Each row of a before or after table is a point. The points were changed in one or more steps. Then noise was added and the rows were shuffled. The steps act on how far a point lies along the listed directions, d1 being the first. What was done? A step turns or swaps two directions, mirrors them in a line or flattens them onto one, adds a multiple of one to another, or multiplies one. Angles are multiples of 10 degrees, from the lower direction toward the higher: turns from -170 to 170, lines from 10 to 170 but not 90. Use the fewest steps. Two steps may share a direction if one is a turn and the other turns, adds or multiplies; they go together, in the order done. Otherwise the lowest direction goes first.

Directions:
(1): [-0.06 -0.44]
(2): [ 0.44 -0.06]
Before (12 x 2)
[[ 0.34 -0.41]
 [-0.43 -0.44]
 [-0.39 -0.51]
 [-0.34  0.02]
 [-0.12  0.08]
 [-0.19  0.34]
 [ 0.05  0.03]
 [ 0.46 -0.07]
 [-0.43 -0.10]
 [ 0.02  0.16]
 [ 0.18 -0.72]
 [-0.10  0.07]]
After (12 x 2)
[[ 0.60  0.23]
 [-0.06 -0.46]
 [-0.04 -0.03]
 [ 0.54  0.31]
 [-0.28  0.29]
 [ 0.63 -0.36]
 [ 0.19  0.39]
 [-0.05  0.16]
 [-0.06  0.12]
 [-0.16  0.01]
 [ 0.07  0.33]
 [ 0.29 -0.45]]
Steps: swap d1 and d2

Directions:
(1): [-0.45  0.27 -0.12]
(2): [ 0.25  0.23 -0.42]
(3): [0.16 0.41 0.32]
Before (13 x 3)
[[-0.11  0.31  0.37]
 [ 0.06 -0.20  0.20]
 [-0.24  0.39  0.36]
 [ 0.04 -0.35 -0.04]
 [ 0.04  0.03  0.44]
 [ 0.41  0.26  0.15]
 [-0.01  0.17  0.54]
 [ 0.33  0.23  0.19]
 [-0.13 -0.56  0.09]
 [-0.67  0.18  0.21]
 [-0.16 -0.01  0.04]
 [ 0.02 -0.08  0.39]
 [ 0.16  0.02  0.52]]
After (13 x 3)
[[-0.09 -0.02  0.52]
 [ 0.35 -0.19  0.04]
 [ 0.30 -0.20  0.20]
 [ 0.28 -0.25  0.55]
 [-0.21  0.12  0.02]
 [-0.37  0.17  0.29]
 [ 0.31 -0.20  0.19]
 [ 0.15 -0.14  0.42]
 [ 0.09 -0.12  0.45]
 [-0.63  0.32  0.27]
 [ 0.39 -0.25  0.16]
 [-1.10  0.61  0.09]
 [ 0.28 -0.20  0.26]]
Steps: multiply d1 by 2; flatten d2 and d3 onto the line at 150 degrees

Directions:
(1): [0.27 0.01 0.39 0.42]
(2): [ 0.25 -0.13  0.33 -0.46]
(3): [ 0.02  0.61  0.09 -0.11]
(4): [-0.51 -0.03  0.36 -0.01]
Before (13 x 4)
[[ 0.02 -0.15 -0.20  0.49]
 [ 0.53  0.26  0.15  0.11]
 [-0.40 -0.20  0.32  0.32]
 [ 0.62  0.12  0.21 -0.39]
 [ 0.24  0.44 -0.03 -0.79]
 [-0.18 -0.04 -0.46  0.10]
 [ 0.42  0.16 -0.01 -0.28]
 [ 0.21 -0.34 -0.36  0.35]
 [ 0.02 -0.13 -0.13 -0.03]
 [-0.47 -0.03  0.27 -0.62]
 [-0.17  0.35  0.09 -0.04]
 [-0.39 -0.12  0.36  0.29]
 [ 0.24 -0.19 -0.17 -0.10]]
After (13 x 4)
[[-0.31 -0.22 -0.33  0.06]
 [ 0.20  0.11 -0.47  0.46]
 [-0.07 -0.30  0.20 -0.21]
 [-0.28 -0.05  0.24  0.30]
 [-0.76  0.21  0.42 -0.58]
 [-0.29 -0.01  0.18  0.35]
 [ 0.66  0.32  0.13 -0.33]
 [ 0.79 -0.02  0.04  0.03]
 [ 0.13  0.22 -0.21  0.00]
 [ 0.06  0.01  0.20 -0.91]
 [ 0.43  0.12  0.00 -0.30]
 [ 0.12 -0.11 -0.29  0.49]
 [-0.08  0.08 -0.13  0.02]]
Steps: add -0.7 times d1 to d4; mirror d2 and d3 in the line at 30 degrees

Directions:
(1): [-0.41  0.33 -0.56 -0.06  0.29  0.14 -0.30  0.05]
(2): [ 0.34  0.07 -0.13 -0.31  0.53  0.11  0.46 -0.23]
(3): [ 0.05  0.20 -0.41  0.09 -0.58  0.22  0.40 -0.17]
(4): [-0.50 -0.16  0.16 -0.48 -0.14 -0.09  0.05 -0.48]
Before (14 x 8)
[[ 0.09  0.29 -0.44  0.11  0.23  0.16 -0.09  0.29]
 [-0.10 -0.31  0.42 -0.18  0.82 -0.42 -0.40 -0.05]
 [-0.14  0.19 -0.15  0.44 -0.09  0.12 -0.12  0.46]
 [-0.08 -0.31  0.50 -0.72  0.62 -0.16  0.27 -0.29]
 [-0.03 -0.54  0.59 -0.54  0.61 -0.30  0.18 -0.24]
 [ 0.44  0.17 -0.38  0.23 -0.08  0.27  0.06  0.25]
 [ 0.14  0.15 -0.41 -0.11 -0.04  0.15  0.34  0.26]
 [-0.24 -0.06  0.08 -0.07  0.28 -0.14 -0.30  0.03]
 [-0.19  0.33 -0.73  0.30 -0.45  0.27  0.25  0.04]
 [-0.06 -0.28  0.57 -0.61  0.57 -0.30 -0.04 -0.11]
 [ 0.02 -0.02 -0.11 -0.09  0.26 -0.10 -0.05  0.10]
 [-0.37 -0.16  0.41 -0.48  0.44 -0.10  0.08 -0.34]
 [ 0.35  0.69 -1.13  0.20  0.13  0.45  0.09  0.30]
 [ 0.46 -0.19  0.47 -0.25  0.38 -0.25  0.60 -0.05]]
After (14 x 8)
[[ 0.28  0.13 -0.52 -0.23  0.05  0.10  0.70 -0.56]
 [-0.09 -0.05 -0.01  0.08 -0.36 -0.07 -0.15  0.43]
 [-0.22  0.23 -0.52 -0.32 -0.54  0.28  0.59 -0.32]
 [ 0.01  0.08 -0.19 -0.20  0.18  0.02  0.25 -0.28]
 [-0.45 -0.29  0.29  0.26  0.01 -0.29 -0.47  0.30]
 [ 0.12  0.17 -0.20  0.29 -0.56  0.01  0.50  0.13]
 [ 0.29 -0.14  0.12  0.29 -0.15  0.03 -0.25  0.32]
 [-0.10  0.15 -0.61 -0.18 -0.30  0.19  0.70 -0.32]
 [ 0.09  0.00 -0.01  0.06 -0.14  0.07 -0.01  0.14]
 [ 0.03 -0.04  0.22  0.31 -0.52 -0.07 -0.49  0.34]
 [-0.43  0.19 -0.32 -0.27 -0.15  0.20  0.43 -0.44]
 [ 0.01  0.31 -0.47 -0.37 -0.18  0.20  0.55 -0.36]
 [ 0.08 -0.09  0.30  0.10  0.36 -0.03  0.13  0.29]
 [ 0.06 -0.03 -0.15 -0.04 -0.14 -0.05  0.19 -0.02]]
Steps: flatten d1 and d4 onto the line at 60 degrees; turn d2 and d3 by 120 degrees

Directions:
(1): [ 0.01 -0.12  0.09  0.34  0.53  0.46  0.27  0.43 -0.03]
(2): [ 0.08  0.00  0.70 -0.07 -0.11 -0.24  0.11  0.22 -0.52]
(3): [ 0.58  0.04 -0.43  0.08  0.24 -0.34  0.22 -0.08 -0.38]
(4): [ 0.03  0.12  0.09  0.49 -0.41 -0.07  0.61 -0.16  0.24]
(5): [-0.37  0.45 -0.21  0.22  0.04 -0.44 -0.11  0.50  0.01]
Before (14 x 9)
[[-0.07  0.14  0.03  0.17 -0.44 -0.28  0.00 -0.02  0.00]
 [ 0.10  0.26 -0.88  0.15  0.15 -0.44  0.09  0.02 -0.02]
 [ 0.24 -0.15 -0.25  0.01  0.31 -0.37  0.06  0.16 -0.32]
 [-0.30  0.25 -0.29 -0.36  0.08 -0.23 -0.60  0.24  0.04]
 [-0.30 -0.14  0.11 -0.35  0.24  0.28 -0.43  0.07 -0.10]
 [ 0.06  0.04 -0.54  0.36  0.50 -0.06 -0.09  0.30  0.10]
 [-0.04 -0.36  0.21  0.26 -0.10  0.55  0.29 -0.20  0.29]
 [ 0.26 -0.41 -0.01 -0.31  0.12  0.02 -0.13 -0.19 -0.30]
 [ 0.29  0.27 -0.04  0.21  0.65 -0.25 -0.16  0.69 -0.64]
 [-0.08 -0.40  0.49  0.26 -0.24  0.20  0.39  0.08  0.16]
 [ 0.53 -0.13 -0.41  0.14 -0.10  0.01  0.33 -0.56  0.08]
 [-0.16  0.14  0.08  0.24  0.41  0.29  0.20  0.18  0.12]
 [ 0.68 -0.09 -0.72 -0.08  0.30  0.27  0.05 -0.45  0.05]
 [ 0.12 -0.25 -0.23  0.10  0.65  0.27 -0.21  0.14 -0.08]]
After (14 x 9)
[[ 0.15  0.14  0.13  0.48  0.06 -0.39  0.33  0.35 -0.19]
 [-0.13  0.11  0.19  0.08  0.35  0.12  0.10  0.18 -0.08]
 [-0.07 -0.01 -0.12 -0.24  0.03 -0.14 -0.52  0.18 -0.18]
 [ 0.55 -0.22  0.27 -0.34  0.19 -0.13 -0.11 -0.14 -0.65]
 [-0.27  0.07 -0.01  0.48 -0.43  0.23  0.56 -0.25  0.53]
 [-0.27  0.42 -0.08  0.51 -0.58 -0.29  0.48  0.05  0.40]
 [-0.17 -0.57  0.13 -0.52  0.33  0.38 -0.57  0.15  0.01]
 [ 0.26  0.46 -0.79  0.79  0.18 -0.09  0.38  0.15  0.29]
 [ 0.28 -0.07 -0.43  0.25  0.12 -0.37  0.29 -0.04  0.03]
 [ 0.81 -0.02  0.30  0.05 -0.11 -0.14  0.56 -0.28 -0.51]
 [-0.06 -0.46  0.54 -0.24  0.20  0.37 -0.33  0.01 -0.27]
 [ 0.16 -0.31 -0.24  0.18 -0.22  0.14  0.46 -0.43  0.14]
 [ 0.20 -0.05  0.10  0.72 -0.05  0.08  0.61 -0.10  0.13]
 [ 0.17  0.30 -0.13  0.09  0.01 -0.69  0.33  0.25 -0.64]]
Steps: multiply d1 by 0.7; multiply d4 by 1.6; turn d2 and d4 by -160 degrees

Directions:
(1): [-0.02  0.14 -0.31  0.01  0.23 -0.32  0.07  0.16  0.29 -0.36 -0.77 -0.30]
(2): [ 0.01  0.29 -0.22 -0.19 -0.04 -0.38 -0.18 -0.56  0.11 -0.26  0.05  0.67]
(3): [-0.63 -0.03  0.32 -0.37  0.45 -0.05  0.42 -0.32 -0.16  0.16 -0.12 -0.04]
(4): [ 0.42  0.72  0.03 -0.14  0.06 -0.18  0.28 -0.14  0.11  0.34  0.23 -0.39]
Before (11 x 12)
[[-0.16  0.02  0.04 -0.38  0.29 -0.12  0.18 -0.21 -0.04  0.26 -0.20 -0.17]
 [ 0.53  0.24  0.06  0.15 -0.22  0.38 -0.02  0.02 -0.19  0.29  0.65  0.03]
 [ 0.29  0.38 -0.11 -0.05 -0.13 -0.39 -0.03 -0.52  0.17  0.12  0.48  0.44]
 [ 0.47  0.20  0.14 -0.08 -0.37 -0.05 -0.21 -0.53  0.03  0.16  1.05  0.82]
 [ 0.44  0.26 -0.05 -0.12 -0.41 -0.03 -0.23 -0.33 -0.05  0.11  0.88  0.56]
 [ 0.54 -0.36 -0.13  0.28 -0.47  0.15 -0.26  0.26 -0.05 -0.10  0.29  0.08]
 [-0.24  0.02  0.11 -0.27  0.41 -0.19  0.39  0.09  0.00  0.07 -0.39 -0.40]
 [ 0.64  0.07 -0.13  0.48 -0.48  0.39 -0.25  0.42  0.08  0.19  0.49 -0.12]
 [ 0.36  0.55 -0.03 -0.02  0.11 -0.18  0.33 -0.29  0.13  0.03  0.03 -0.36]
 [ 0.43  0.26 -0.13 -0.08 -0.64  0.07 -0.22 -0.47  0.17  0.17  0.76  0.67]
 [ 0.22  0.46 -0.04 -0.19 -0.25 -0.23 -0.24 -0.52  0.07  0.05  0.42  0.41]]
After (11 x 12)
[[ 0.18  0.42 -0.01 -0.28 -0.11 -0.20  0.08 -0.46  0.00  0.18  0.67  0.37]
 [ 0.27  0.38  0.19 -0.23 -0.13 -0.14  0.03 -0.65  0.02  0.21  0.82  0.60]
 [ 0.20  0.61 -0.03 -0.36 -0.32 -0.10  0.08 -0.68  0.19  0.31  0.56  0.47]
 [ 0.53  0.62  0.01  0.12 -0.15  0.09  0.15  0.01  0.10  0.45  0.45 -0.35]
 [ 0.19  0.35  0.22  0.01  0.04  0.30  0.24 -0.10 -0.26  0.38  0.52 -0.20]
 [ 0.72  0.33 -0.15 -0.03 -0.32 -0.21 -0.02 -0.15  0.08 -0.01  0.45  0.07]
 [-0.21  0.10  0.31 -0.17  0.37  0.02  0.60 -0.18 -0.10  0.12 -0.09 -0.49]
 [-0.02  0.40  0.06 -0.30 -0.04 -0.20 -0.03 -0.56 -0.04  0.14  0.28  0.26]
 [-0.34 -0.51  0.16 -0.08  0.29  0.06  0.21  0.42 -0.13 -0.04 -0.40 -0.27]
 [-0.01  0.23  0.07 -0.19  0.10 -0.36  0.19 -0.50  0.11  0.18  0.33  0.32]
 [-0.36 -0.43  0.07 -0.26  0.24  0.13  0.08  0.05 -0.19  0.11 -0.33 -0.14]]
Steps: multiply d1 by 0.7; turn d3 and d4 by -60 degrees; add -0.7 times d3 to d2

Directions:
(1): [-0.21  0.64  0.11  0.10  0.11  0.40  0.03 -0.44 -0.62 -0.18 -0.05 -0.13
 -0.32 -0.01]
(2): [-0.46  0.35 -0.07 -0.45 -0.02  0.07  0.24 -0.08  0.10  0.02  0.15 -0.06
  0.86 -0.08]
(3): [-0.45 -0.17 -0.46 -0.30 -0.37 -0.11 -0.68  0.20 -0.40  0.04 -0.10 -0.02
 -0.12 -0.15]
(4): [ 0.28  0.08  0.15 -0.49 -0.05  0.45 -0.44 -0.36  0.29  0.30 -0.24  0.40
 -0.01  0.35]
Before (9 x 14)
[[ 0.25 -0.72 -0.17  0.44 -0.21 -0.70  0.15  0.39  0.39  0.06  0.11 -0.04
  -0.24  0.01]
 [-0.12 -0.24 -0.17  0.26 -0.17  0.07 -0.93 -0.07 -1.03 -0.03 -0.06  0.27
  -1.08 -0.06]
 [ 0.00  0.02  0.08  0.24 -0.07  0.01 -0.25 -0.28 -0.66 -0.10 -0.20 -0.05
  -0.95  0.09]
 [ 0.27 -0.24  0.10  0.11 -0.05 -0.10 -0.10  0.21 -0.07 -0.12 -0.13 -0.06
  -0.47 -0.16]
 [ 0.05  0.55  0.24 -0.02  0.18  0.56 -0.03 -0.68 -0.26  0.11 -0.10 -0.12
   0.00  0.13]
 [ 0.54 -0.58  0.11  0.21  0.09 -0.28  0.12  0.29  0.49  0.06 -0.13  0.23
  -0.11  0.30]
 [ 0.06 -0.39 -0.08  0.63  0.12 -0.30  0.50  0.49  0.08 -0.18  0.06 -0.49
   0.02 -0.03]
 [ 0.10 -0.09  0.08 -0.52 -0.16  0.36  0.16 -0.17  0.41  0.12  0.09  0.10
   0.65  0.11]
 [ 0.04  0.55  0.06 -0.16 -0.01  0.14  0.18 -0.27 -0.01 -0.03 -0.07  0.16
  -0.03 -0.20]]
After (9 x 14)
[[ 0.21 -0.14  0.12  0.16 -0.08 -0.05 -0.02  0.24 -0.14 -0.17 -0.18 -0.12
  -0.47 -0.19]
 [-0.22 -0.43 -0.36  0.18 -0.34 -0.11 -1.10  0.12 -0.99  0.03 -0.02  0.20
  -1.06 -0.17]
 [ 0.57 -0.39  0.08  0.34  0.13 -0.28  0.24  0.23  0.37  0.01 -0.11  0.23
  -0.17  0.27]
 [-0.02 -0.11 -0.01  0.26 -0.13 -0.17 -0.28 -0.13 -0.59 -0.12 -0.24 -0.09
  -0.83  0.06]
 [ 0.18 -0.09  0.17 -0.49 -0.12  0.40  0.08 -0.29  0.37  0.12  0.05  0.11
   0.59  0.11]
 [ 0.01 -0.26 -0.09  0.61  0.20 -0.25  0.56  0.41  0.05 -0.26  0.09 -0.61
   0.21 -0.08]
 [ 0.16 -0.57 -0.16  0.52 -0.18 -0.63  0.21  0.31  0.23 -0.03  0.20 -0.13
  -0.24 -0.04]
 [ 0.18  0.47  0.13 -0.14  0.00  0.06  0.28 -0.24  0.01  0.05 -0.09  0.21
   0.04 -0.18]
 [ 0.14  0.36  0.22  0.01  0.22  0.49 -0.04 -0.62 -0.02  0.14 -0.12 -0.06
  -0.02  0.13]]
Steps: multiply d1 by 0.7; turn d2 and d4 by 10 degrees; multiply d3 by 1.3
